Each point is reached from the start by the listed moves, each made 0, 1 or 2 times, or once backwards (-1), plus a little noise. Say if it took an odd or an even number of moves. Then give how often each move was made.

Moves:
(1): [ 29 -32 -24 -11]
(2): [ 33  36 -17  10]
(3): [ 16  13  25 -51]
Start: [-39   0  10 -14]
Points:
[ 18 -68 -37 -33] -> even (2, 0, 0)
[  23   -4   40 -121] -> odd (1, 0, 2)
[ 56  44 -46   4] -> odd (1, 2, 0)

Moves:
(1): [ 25 -11  -3 -19  -1 -10  -8  -9  -9   0  14]
(2): [-1 22  2 -4  5  2  8 11  0 -9 -1]
(3): [10  3 28 -6  5 -6  4 18  0 11 -6]
(4): [  7  -1  11  24  -1   9  -6  -9 -19  -4   4]
(5): [ 6 -2 -3  9 18  2 -5  6  8  4  4]
(6): [-1  0 -3 -7 -2 16  3  0 -1  3 -2]
(7): [  5   2   2  14  15  -4  32   1  -8   6 -13]
(8): [ 15  -8 -11  -1 -13  -9  -2  39   5 -10   3]
(9): [  4   4  -6  11 -17  12  13  -2  23  -3   8]
Start: [  5  -5   5   7 -13  11   4 -16 -13   2  -3]
Points:
[121 -35  61  74  20  15  54 -12 -18  39  17] -> odd (2, -1, 2, 2, 2, 0, 2, 0, 2)
[109 -43 -21  27 -22 -18 -23  48   3 -19  51] -> odd (2, 0, 0, 1, 2, -1, 0, 2, 1)
[ 34 -32 -26  79 -23  16  59 -15 -22 -10  -8] -> odd (0, -1, -1, 1, 0, 0, 2, 1, 1)
[ 95 -55   0 -43 -48 -12  24  49 -37  10   4] -> even (2, -1, 1, 0, -1, 2, 1, 2, 0)
[  1 -22  15  53 -55  57   0  -3 -46  -5 -14] -> even (-1, -1, 0, 2, -1, 2, 0, 1, 0)
[ 37 -23  -1 -28 -66  35 -35  -4 -39 -14  23] -> odd (1, 0, 0, 1, -1, 2, -1, 1, 0)
